Rows are points. The window is the flat piece filled in between its corners: a triangle in 3 columns, a solid with four corners in 4, and so on. A path goes straight from each point to the next, and from the last back to the first. List the points from which the path goes on through the window.

Window (3 x 3):
[[ 12 -32  23]
 [-42  13 -31]
 [ 45  24  24]]
Path:
(1): [-38  -7  25]
(2): [-54  22   0]
(3): [-24   4 -46]
(4): [ 23 -22 -10]
(5): [26  3 36]
(6): [-14  54   1]
(7): [ 16  23 -19]
(8): [  5   0 -57]
(9): [-58  55   4]
(10): [ -5 -27  26]
(11): [ -2 -27 -29]
(12): [ -1 -24 -29]
Through the window after points: 2, 4

Window (4 x 4):
[[  5 -16 -60  19]
 [ -7  34  13   7]
 [ 17  -9   8  -6]
 [ -2  -9  25   7]]
Path:
(1): [ 18 -24  -3  29]
(2): [ -9 -11 -10 -10]
(3): [  0 -24   1 -37]
(4): [21 10 13 23]
(5): [ 23 -16  -4   6]
(6): [  1 -31 -10 -13]
(7): [-17   8   8 -13]
(8): [ 3 41 13 21]
Through the window after points: 3, 7

Window, 4 rows:
[[ 12  -5  24 -37]
 [ 24 -26  12 -27]
 [-28 -40 -41  11]
 [ 19   5   1  20]]
Path:
(1): [ -6 -35   4 -16]
(2): [  3 -27 -28 -22]
(3): [ 31 -19  -2 -38]
(4): [ 18 -14  49  -4]
(5): [ -5 -45  28 -10]
(6): [ 15 -18 -26 -15]
(7): [  9  -2 -48   7]
(8): [-24 -60  -3   7]
(9): [15 -3 18  4]
(10): [ 20   0 -22   3]
(11): [ 53 -19  -6 -47]
(12): [-15 -31  28   3]
Through the window after points: 5, 9, 11

Window, 6 rows:
[[ 24 -16  60  -2  -4  14]
 [  4  13   3   3 -28  -2]
 [-17  10   7  23  12 -27]
 [-50  20   4 -23  -7 -40]
 [ 21  48 -23  -4  -5  26]
 [  8 -50 -20  21   7 -16]]
Path:
(1): [-39  -5   1  13  -5 -10]
(2): [-10   9  -3 -23  -2 -36]
(3): [ 19  34  13 -25  -3 -30]
(4): [-12  24   7   5  -6  14]
(5): [-7  2 27 10 -1  6]
(6): [ 32   7   8   0   6 -32]
(7): [ -3  21 -12  10  -6 -36]
(8): [-17   6   1  10   7  12]
(9): [-16 -17  18  -2  -4   2]
(10): [  1  -5  36  -4  -6 -29]
(11): [  7 -15   9   3 -20 -38]
(12): [-14 -28  12  17  11  26]
(13): [-31 -21  -7  10   4 -11]
(14): [ 23  -5   1  -3  14 -36]
(15): [ 21  42   6  -7 -12 -17]
(16): [ -6  -3 -11   9 -19  29]
Through the window after points: 1, 5, 15

Window, 8 rows:
[[  6  -1  32  -8 -26  -6  -4 -44]
 [ -6 -43 -40  36   8 -33   5  -4]
 [ 10 -23  18  20  54  43 -55  16]
 [-33 -10  42 -10  25 -28   1 -17]
 [ 12 -16 -30 -60 -21  22  50  14]
 [ 20  53  22  -6 -34  -9 -28 -16]
 [-21  -8 -31  21 -60 -28 -10  -3]
 [-17   5  -2   1  32  35   5  -3]]
Path:
(1): [ 24  18 -21 -30   9  20 -50 -38]
(2): [ 13 -16 -53 -32  21  10 -22 -18]
(3): [ -3 -12  19  21 -19   7  21  11]
(4): [ -8   1  11  58 -30 -17   5  27]
(5): [-16 -24 -21  -2   8 -15 -55 -43]
(6): [  8  27 -10 -17 -13  -5  -8 -18]
(7): [  7  18  41   4 -21  17 -11  10]
(8): [ -5  -3  11  23 -14  10   8  10]
Through the window after points: 6

Window (9 x 9):
[[  9  29  19 -10 -41  -7  14 -19  -6]
 [ 35   4  -6 -16 -10  37  -9  45  22]
 [ 28  35 -49 -14 -33  27   5  19 -17]
 [ 10  58 -29 -18   0 -15 -20  14  -1]
 [-38  20  23  20   5  45 -28  34  14]
 [ 14  -8 -10  19   4  -5 -41  -7 -20]
 [ 18  -3 -14 -16   9 -12  -5 -27  17]
 [ -8  15  39  -9  23  30   9 -17 -12]
 [ 20 -20  19  42 -19  -7  17  12  15]]
Path:
(1): [-28  13  12   9   1  20 -13  23  -7]
(2): [  7  31  20  17 -11  54 -30  17  45]
(3): [ 47  22  -2  46  18   2   7 -29   8]
(4): [ -5   5 -12 -60 -30   6 -10  28 -11]
(5): [-17  14  10 -29 -18  -3   0  12 -27]
(6): [ 39  25  10  26 -27  10   8 -25  34]
(7): [ 22  36 -10   1  -7  23 -10 -21   7]
(8): [-10  20  10 -20 -23 -31   6  30 -18]
Through the window after points: 1, 5, 7

Window (9 x 9):
[[  8 -33  -5  -4   7 -12  39  13  -5]
 [ -8  14  20  -2  17  -6  33  11   6]
 [ 19 -20  11  -5  13  -3  24  -8  24]
 [ 26   2  -8   7  26  -2  60  -3  11]
 [  4 -32   5  19  41   8 -12  45  -3]
 [ 15   4 -17 -35  24 -27  -6  10  12]
 [-55   0 -41 -36   2  28  28 -26  28]
 [ 10  22  -9  -3 -15  14   1  -1  -9]
 [  5  26 -47  -7 -14 -60 -53 -24   9]]
Path:
(1): [10 -2 -8 -9 13 -9 40 28 34]
(2): [ 12  30 -28   3 -16 -13  17  26  32]
(3): [  1   4  -2 -11   2  18   3 -16 -19]
(4): [ -2  -6 -19 -14  19 -11  23 -29  -2]
(5): [ 33  21   0  -3 -15 -25  43  29  30]
(6): [ 11   0 -10 -20   6 -15  14  21  25]
(7): [  6   4  -9 -20  27 -16   6  -3   0]
(8): [ 14   5  -4   4  44  16  -3 -28 -11]
(9): [ -4   6 -10  -9  -3 -15  13   9  21]
(10): [ 3 17  4 14  5 -1 16 15 46]
(11): [ 11 -22 -16 -43  26 -21  -1 -23 -30]
(12): [ 11  -2  -6   9  23   8  12 -22 -24]
Through the window after points: 2, 6, 12

Window, 11 rows:
[[ 16  23 -14   0   0   6   0  29   6 -27  11]
 [ -4  -2 -30  11  11  40  14  24  -1 -13   0]
 [ 30 -41  16 -15  -5   5  18  -3  10   3   9]
 [  8 -25 -12 -34  26 -26   1 -46  -2  34  12]
 [-13 -50   8   6   8  16 -15   6 -12  17  30]
 [ -3 -14  -1  30  21   1  19   7 -17 -43  -1]
 [-18 -25  17  11 -10  -9  -3 -12 -12   6 -32]
 [ 13 -18  -8   9  31  -9  15  43   4 -25  -8]
 [ 16 -14 -14 -60  10 -10 -46 -37  27 -24 -28]
 [ 13   6 -22  38  29  30 -10  19  18  -8  13]
 [-39  35  27 -22  -2  56 -12  -4  39  -8 -13]]
Path:
(1): [11 -3  7  1  5 26 -1  8 -4 -9 -2]
(2): [-11 -32 -27   7  25 -21   1   9  39 -44  -1]
(3): [-22 -24  -9  12   0  11  -5 -13  30  -2  20]
(4): [ -4 -22  13 -10  13  24 -11  13 -15   8   7]
(5): [ 35 -26   8 -11  22  14 -10  -2 -46 -13   2]
(6): [ -5  -5 -27   3   4 -21   5   1  28  -4   0]
(7): [-10 -23  -8 -24   8  -1 -25 -17  30 -21 -12]
(8): [ 21  10  -1 -38  12  12 -20 -15   3 -13 -18]
(9): [  0   2  29  -9  24  30 -34  -1 -10   2  -6]
(10): [  4  -4 -23  -8   9  12  19  14  37 -22   9]
(11): [ -7 -23 -11   5  19 -13  10   7   9 -13   1]
(12): [ 41   4   9  -7  27  24   1  14 -27  -7 -10]
(13): [ 14   3  -2   9  24  23  -6  14 -17  -9  -7]
(14): [  8 -38 -24  -4  -6 -30  17   4  18 -10  17]
(15): [-18 -16 -15 -10   1  -1 -10   2  34  -8  -1]
(16): [12  5  8 -3 17 25 -2  6 -2  1  3]
Through the window after points: 3, 7, 11

Window:
[[ 38 -27 -29 -28   4  -9  10   7  -8  13 -24 -26]
 [-12 -13  40  45  27  16   2  12  32   3 -19   5]
 [ 27   8  31  52  19   3  24   1   8  24   1   4]
 [ -2 -31   7 -55 -29  14  42   4 -39  19 -20 -10]
 [ -9  14  16  44  29 -15   3  30   8  30 -14  20]
 [ 16 -31  -6 -51 -16 -17  60  11 -19 -20 -25  -3]
 [ 14 -42 -18  20  28  -5  20 -27 -18  25   9  32]
 [  8 -29 -13   8  16 -23   7 -24   6  27  54   9]
 [ 18   3 -13  24   4  17  -1  26  -7 -10   2   5]
 [ 50 -14 -17 -34  -8   4   9  15  11  13 -15  27]
 [ 24   3   0 -56  -3  -3  12  -9 -26 -16 -31  -4]
 [ 18  -3 -21  16 -28 -14  -2  -9   5  10 -19   9]]
Path:
(1): [ -2 -20 -51 -32   3  24  29   8  11  18 -30 -29]
(2): [ -1   2 -48  -7  -7  14  36   4   0   1  11  -3]
(3): [ 25 -16   2  -5   0 -10   5   4 -17  13 -10   7]
(4): [ 15 -12  15  21   3  -9   3  13  -1  14  -7  10]
(5): [ 3  5  4 23 36 13 28 -2 22 14  1  3]
(6): [ 23  -3 -13 -11  14   4  30  12  15  10 -34  20]
(7): [ 27 -37  10  -6 -20 -16 -16   0 -29  13  32   2]
(8): [ 34 -12  19  27  -6 -18  11  16 -27  10   9   9]
(9): [  4   7   0  -6  18   3  13   3   7  10 -25   4]
(10): [ 15 -15 -10   8  13  11  25  -8  -4  20  -7  13]
(11): [ 28 -42  21   4  -2 -52   0  -3 -26   4   9  15]
(12): [ 27 -18   7 -15  -8 -13   7   8 -17   3  -9  15]
Through the window after points: 4, 6, 8, 10

Window, 12 rows:
[[-20 -14  27 -22 -18   4  -6  23  16  26  18 -21]
 [-39   7  -6   3  25  20 -12  43   3 -41 -29   2]
 [  7  -3 -25  25  36  -9  -3 -23 -23  -3  12   3]
 [-16  23  12 -22  26  -2 -10  26   1 -39 -14  21]
 [  3  -1 -12  -7   3 -15 -12  26   0   4 -19  22]
 [ -1   7  -9   5  -9  19   4 -38 -24  20   2  -9]
 [  7   9  15  22  25  10  -5  -4  -1  -5 -25 -11]
 [ 36  28 -22  10  22  12 -10  -7 -34  27   6 -16]
 [ -6  -5   8 -31 -52  -7   8  16  24   0  15 -40]
 [  0 -30   8 -22 -26  11  34  19  -3   0  13 -15]
 [-20  18  15  -1 -22  -4  27  12   7  25   8 -24]
 [  5   8   5  19  -2  -4 -11   1 -39   0   1  -7]]
Path:
(1): [  6  15  10  17 -12  11   7   8   3  11  17   7]
(2): [-12  -6 -23 -24  11 -12  -9   1 -25  -1 -17 -18]
(3): [ -9   3   9 -17   5 -19   1   6 -42  16 -18 -18]
(4): [  2  10   4  14   6   7  -8   8  -5 -14   0   2]
(5): [-10   4  12   2 -60  17  -1  35  18  -8  24 -11]
(6): [  2  -2   0 -29  15 -19  11 -15  -1  12 -13 -36]
(7): [-15  -1  -7 -13  11   0  -3  22  -6  -1 -18 -18]
(8): [-4  8 -1 -1  3 11 -1 17  4 -8 -1  3]
Through the window after points: 3, 5

Window, 14 rows:
[[-24  -2 -16  -1  21 -22   1  -3 -28  40 -16 -21 -35  25]
 [  2  -1 -14 -11  10 -13  39  33   5   2  16  13  -1 -33]
 [  9   2  -2  -8  -2  12 -18  25  -5 -18  -6  17  16  -7]
 [-11  -1 -14  -6   8   5  23 -37   3   4  -8  -3 -47  40]
 [-18   7 -13 -45  -4 -21  19  -8   7  22  15 -37 -25  39]
 [  9 -29  34 -37  14  26  10 -28 -21 -29 -11   4  22 -19]
 [ 14   0  -9  20 -21  -6  14  12 -22  -5  25  -7  11 -24]
 [ -2 -17  52 -51   9  28  -1  21 -52 -34   8   1 -30  -1]
 [ 42  -6 -13 -18 -12 -48 -11  24  -2 -20  22   8  -3 -41]
 [  9 -26  16  14  -4 -35   1   8  28 -13  17   4  11  -6]
 [-13   7  14  -7 -30  -8  -5  19 -12   6  -5  19 -11 -46]
 [-20  16 -11   7   9 -22   6   4   8 -27  10 -11  -1 -31]
 [ -2   1   0   9 -18 -30  20  13 -25 -29 -15  27  24 -15]
 [-60  -8 -52 -13   9 -18  15 -21 -15  35  25  -2 -38  34]]
Path:
(1): [  5  33   1 -31   7  -8 -12 -18  13  15  31  27  26 -18]
(2): [-11 -28  -3  -6  -9 -17  24  24 -23 -13  -8 -27 -21   2]
(3): [-19 -20 -19 -13   1 -12   4  11 -15  -8  -6  -7 -13  -4]
(4): [  1  18   9 -10  -5  -3  17 -30  -4  17  30  17 -13  -1]
(5): [-12  14  -2  -9  12 -27  -4  -9 -14   6  14   1   3  -1]
(6): [ -5 -21  -5  -4 -19   3  12   9 -12 -15  -3  -3 -20 -11]
(7): [-13 -26 -15  -4  -2   6  41  16 -12  -1 -10  -2 -21 -14]
(8): [-21  25  12 -12   5 -22 -25 -17 -20  11  15   0  -6  24]
(9): [  5   9   7 -13   1 -10   7  -3 -20  -2  19   4  -9 -15]
(10): [-20 -39 -26   4   5 -16  22  23   4 -13 -13 -14   2  19]
(11): [-11 -28 -24 -10  -7 -16   7   6   1 -14   4  -7   0 -21]
(12): [ 32  23  24 -24   8 -17   0  -4 -22  -2  14  15 -22   1]
(13): [-34  18  -1 -12  24 -11  11  -9 -14  12  32   5 -11  29]
(14): [-31 -36 -56 -11 -21 -19  12  -9  -6  20  -3  -7 -35   0]
(15): [ -9 -22 -12 -13  -1  -8   0  24 -12  -1   2  -8  -5 -13]
(16): [ -2  28  23 -20  -2 -16  15  -6 -24 -10  19  17  -9  -4]
Through the window after points: 3, 11, 13

Window:
[[ 21  -1  28 -11 -11 -16  26 -60  -2   0 -21  37  -3   3]
 [ 11  -8  -6  12  10 -14 -11  23  12 -23   9  26   9   8]
 [  9  -8  26 -37 -16 -33  57 -30   8   0  -6  20  29  24]
 [-20   5 -18  -1  -7 -10 -29 -51 -45  24 -25  -4  14   4]
 [ -8 -20  10  13  -3  16  15   7  22 -30  51   0   0 -15]
 [  3  16  -3   5   7  -8  -2  16  29   9  32  -1 -28   9]
 [  2  -4  17   7  14 -17  14  21 -15 -16   8  -7 -17 -14]
 [  1  -7  10 -22  -4  35   8  40  -3 -32  38  20 -16   3]
 [ 20  10   0  22  -9  19  30  20  -7 -34  12  -1   1  22]
 [  0   8 -18   3  30   3   1 -36 -27  43 -12  16  20 -15]
 [-31  22  -3  25  -9   2 -17 -13 -24  39 -37  16  16 -17]
 [ -3  17  47 -30  40 -23  23 -54  43  -4 -20   3  17  19]
 [-34   3 -26   1  20  -9  13 -35   2   9 -30  13 -10  -5]
 [ 17 -19 -12   4  -6  24  -6  37  19 -11   5 -17 -13 -17]]
Path:
(1): [-12 -10   0  12   4   6   4  -8  -5  11  -2  13   7   6]
(2): [  0  36  12 -13   0  -7   9 -10   4 -12   8   3   6 -41]
(3): [  4  13  -7  -3  12 -17  -1 -25  -8  15  -7  20  17 -23]
(4): [ -5 -19  -3  13  21  45  29 -14 -23  26   3  -8 -11  44]
(5): [ -6 -22  23 -15   9 -12   4  -6  23  16 -19  14 -12  35]
(6): [ 16  24   0 -14 -12   3  40 -13 -17 -37  30  14  29 -26]
(7): [  0  17  -5  -2  -1  -6  14  -1  -4 -20   9   8  -1  -1]
(8): [ 12 -13  12  26   1  12  11  14   1   1  -2   4   2  17]
Through the window after points: 1, 3, 5, 7

Window, 14 rows:
[[ 25  14 -17   4 -20 -22   4  -5  21   8   0  24  24 -36]
 [ 25  -9  39 -37   8 -32 -44  -8   4  23  23  40  34 -26]
 [ -9  15 -27   4 -27 -10 -19 -25 -12  -4   8  -6  -8  30]
 [-27 -12  -2 -11 -46  14  19   6   6 -13 -12  -2  -4  17]
 [ 25  -5   6   1  -8 -20  -6  -3   3   9 -30 -13  -2  36]
 [ 16   4  15 -31  14  -5  32  16 -21   3  27  11 -14  27]
 [-24   8  16  15 -34 -33  23  21  -5  -8  10 -23 -38  38]
 [  2  14   5  12 -26   5 -14 -15   0 -16 -22  15 -37 -11]
 [-12 -24  -2  29  -7  -2   6  15   6  -8  15  14 -27  45]
 [ 44  13  41 -34   4   2 -24 -12  43  24  46  18  20 -14]
 [-25   8  36  34  -1   3  31  -5 -25  -1   8  -8  -5  56]
 [ 12 -22  -2 -21   4  -5  -5 -20  22   6  18 -13   3 -60]
 [ -6   6  21   6   4   7   9  41 -12 -39  23 -21   1  29]
 [ 12  16  22 -32  29   3 -29  22  19  52  24  16  19 -25]]
Path:
(1): [ 24  -8  18   9 -22   6  -6   4   2  30  -2   4 -19   1]
(2): [ 39  -4  20  11 -22   8 -17  24   0  24  -9  -8  -2 -19]
(3): [-29  18  -6 -31  20 -23  -4 -24  14   1  23  18   2  21]
(4): [-28  19  -9  18  23 -22  -3  -6  25 -28  -8  24 -20  52]
(5): [  6   1  15  -2 -29   4   4  -6 -19  10  14 -10  -2   7]
(6): [ 13 -16  15  -4 -38  14  22  15 -16   9  12  -4  -8   2]
(7): [-38  11  -2  -7  -7 -19  -7  -2  26 -17  -9   0  -6  28]
(8): [ -4  16   2  -7   3 -24  -4  -8   7 -22   7   5   4   0]
Through the window after points: 2, 4, 6

Window:
[[-36  -3  14   6  50  -9  -9  20  23  15 -12 -15 -25   2]
 [ 31  14 -16 -37  23   8  -4 -52 -13  14   9  36  13   3]
 [ 17   1 -30 -10   3  -6   0 -51 -14  -2  39  18   4 -32]
 [-17  30 -49 -34 -10  -2  13 -40 -14 -34  -8  10  12 -16]
 [-13  15 -15 -12  23  23 -11 -39  22 -24   6  38  14 -34]
 [  8  36 -39  12 -11 -12  -7 -52 -22 -20  -7  40  14  -8]
 [  7  11  24  -4 -29  -6   9  55 -12 -37   1  -1   3  -8]
 [  5  10   1   1 -38 -24  13  34   8   7 -42 -20  24 -23]
 [-50  -5  27   6  37  23  -6 -11 -15  -5 -21 -16   7 -21]
 [ -1   7 -25   2  15  11  27 -27   0  -3  23  27  30   5]
 [ 25  -5   0   6 -48  -1  26   7   6 -25 -29  -8 -12   1]
 [-33  28  41  -3  11   3  13  -9  16   6  13  -3  -8 -10]
 [-26  -7 -15 -18 -14 -10 -20 -43  -1 -18   1  22  26   2]
 [-46  14  17   9  13  37 -23  27  15  23  -4 -29 -13  -1]]
Path:
(1): [ -3  23  -2   4  20  -6 -21 -34  27 -21  21  -7   2 -21]
(2): [  1   7  -1   3  10 -20 -37 -50 -18 -60  -4 -41  -8   1]
(3): [-25   4   7  -1  11  19  21  13  13  32   1  34  15 -18]
(4): [-42  12 -20 -19 -20  -2   7 -31  -8  26 -47  45   1   3]
(5): [ 16  14   5  -1  23   9  -3  -7   7 -24  24  -8  16 -10]
(6): [ -2  27   4  -5  -6  12   2 -12   5 -13 -17 -21  15 -18]
(7): [-23 -29 -21  -7  -5 -29   1   0  -7   3  11  60 -37   4]
(8): [-33  -6  -7  -6  -9  18   6 -26   1 -10 -11  32 -10 -22]
(9): [  2  23 -14 -13  12  -7  -6 -17   0 -13   3  -8  28 -13]
(10): [  6  -1   3   0  -6  -9 -10 -22  11 -11  -4  -5  29   0]
(11): [-12  20 -19 -12 -23  -9  19  15 -13   9 -21   9  -3 -34]
(12): [-28   2 -12 -27 -25  14  37  -4 -39  14 -13  23   6  -3]
Through the window after points: 8, 10, 12
